Rows are points. The points of each table are mixes of a few directions, plus a little noise. Count the directions of each table, and those that both share. Where both have some left over, give the other angles between the two spaces (their principal angles), to ten degrees, smallest first.
In the rows, 128 means zero.

First (5 x 2):
[[115 106]
 [141 152]
 [161 187]
 [113 103]
 [110  94]]
Second:
[[159 185]
 [129 128]
 [106  87]
 [120 114]]
Directions: first 1, second 1, shared 1

First:
[[126  73  96  42]
 [130 151 142 162]
 [129 143 137 152]
 [128 122 124 120]
 [127 149 143 163]]
Second:
[[134 140 159 141]
 [117 145  90 164]
 [130 144 143 152]
 [127 126 123 125]
 [111 133  61 150]
 [130  91 115  67]
 [147 118 204  95]]
Directions: first 1, second 2, shared 1

First (9 x 9):
[[147 134 121 151 115 173 139 142 123]
 [143 130 142 125 133 157 144 133 135]
 [140 122 182  79 163 142 155 121 157]
 [110 116 171  68 165  78 131 105 152]
 [124 121 159  92 152 112 135 117 145]
 [116 134  65 186  87 115  97 137  94]
 [128 132 102 157 109 135 119 135 114]
 [137 125 158 102 147 140 145 125 144]
 [107 134  52 193  80  99  86 136  88]]
Second, 9 rows:
[[138 135  98 167 103 157 125 142 111]
 [143 130 139 128 131 160 144 135 133]
 [154 137 115 162 109 189 143 148 119]
 [132 131 118 142 119 140 128 134 122]
 [112 113 194  45 182  77 140  99 165]
 [ 70 119  86 128 118   7  70 101 109]
 [124 124 148 104 144 115 132 120 139]
 [133 131 116 144 118 142 127 134 121]
 [145 131 136 133 128 165 144 137 131]]
Directions: first 2, second 2, shared 2

First, 10 rows:
[[ 82 124 120  97 105 102 115 147 128 104  75  66 132 123]
 [ 76  86 132  96 110 129 130 136 111 110 130  86 151 132]
 [ 97  85 137 109 120 143 133 126 111 119 158 111 149 135]
 [179 155 126 163 148 135 133 114 139 150 148 180 112 127]
 [ 86  84 135  98 112 137 133 133 111 114 144  97 150 135]
 [149 174 116 141 132 108 117 134 147 129  80 126 105 120]
 [149 145 126 142 135 126 128 124 134 134 125 143 120 127]
 [168 156 128 156 143 130 131 118 140 144 135 167 112 127]
 [175 126 140 160 150 158 141 104 122 157 195 194 128 135]
 [121 145 120 122 121 111 119 138 136 118  87 105 120 124]]
Second (9 x 14):
[[121 144 132 136 124 118 128  99 128 134 106 137 144 114]
 [153 123  93 108 143 133 135 117 142 153 115 119 139 140]
 [143 105 114 114 145 140 134 131 129 135 147 118 127 140]
 [107 148 153 146  98 120 115 174 123 101 130 135 101 126]
 [147 137  98 114 126 128 127 148 144 141 110 121 123 143]
 [138 122 115 119 133 132 129 135 133 134 130 122 126 137]
 [136 140 113 123 125 124 127 128 137 138 109 128 132 131]
 [ 75 112 208 172 144 119 138   7  85 109 151 157 175  67]
 [133 121 126 121 113 138 118 212 131 107 154 115  85 155]]
Directions: first 2, second 3, shared 0; angles 30, 80

First:
[[137 109 118 121  96 123  71 143 108 108 141  54 110 103 174 164 138  80
   86 154 107 111 116 115]
 [144 138 132 120 124 136 132 139 126 132 138 111 124 126 128 127 122 139
  130 125 126 133 122 125]
 [ 92  98 115 146 126 106 100 105 127 112 109 146 133 124 143 142 146  86
  109 142 126 109 138 132]
 [150 137 131 116 118 138 123 145 121 129 142  93 120 122 136 133 122 133
  123 130 122 132 119 121]
 [139 148 138 124 142 139 164 131 137 143 130 152 133 140 102 107 116 166
  153 111 138 143 129 132]
 [140 125 126 121 113 130 106 140 118 121 138  88 118 117 147 143 129 113
  111 138 118 124 120 121]
 [118 147 138 135 161 133 185 112 149 149 115 204 146 153  81  92 118 177
  171 102 150 145 141 142]
 [161 155 140 111 129 148 153 150 128 142 146 109 123 132 115 116 111 166
  144 115 129 145 119 124]
 [ 70  94 115 158 143  99 117  86 138 116  93 195 145 135 125 128 149  93
  123 135 137 109 149 141]]
Second, 11 rows:
[[124 136 129 140 141 136 162 123 145 121 138 120 146 123 138 138 131 140
  141 127 122 134 124 130]
 [136 112 123 104 103 111  59 139  94 144 107 146  89 141 106 105 122 104
  101 127 141 116 135 123]
 [103 155 139  68 182 167  75  92 117  80 165 154  77 105  82   7 132 143
  113 164  54 162 126 118]
 [126 145 127 152 151 140 189 123 158 120 147 115 158 122 144 144 131 153
  151 123 124 137 118 132]
 [134 121 125 135 113 117 124 137 124 140 117 127 130 135 132 146 126 121
  125 121 144 119 129 129]
 [137 130 120 132 126 120 126 136 127 139 126 132 121 137 124 124 125 131
  125 118 142 124 124 127]
 [124 131 129 109 136 133 102 122 119 120 133 138 108 126 113  95 127 127
  119 136 114 133 128 125]
 [112  84 153 129  76 123 110 125 112 126  93 104 161 110 157 206 135  80
  124 151 123 111 156 137]
 [138 141 118 156 139 125 178 136 151 137 137 121 148 136 141 148 127 149
  145 110 147 128 117 130]
 [127 113 133 143 108 122 144 132 131 134 115 114 153 125 148 175 130 116
  134 128 138 119 135 133]
 [147 140 110 141 133 115 138 144 133 148 130 136 117 148 122 118 122 144
  128 104 157 124 115 125]]
Directions: first 2, second 3, shared 0; angles 40, 90
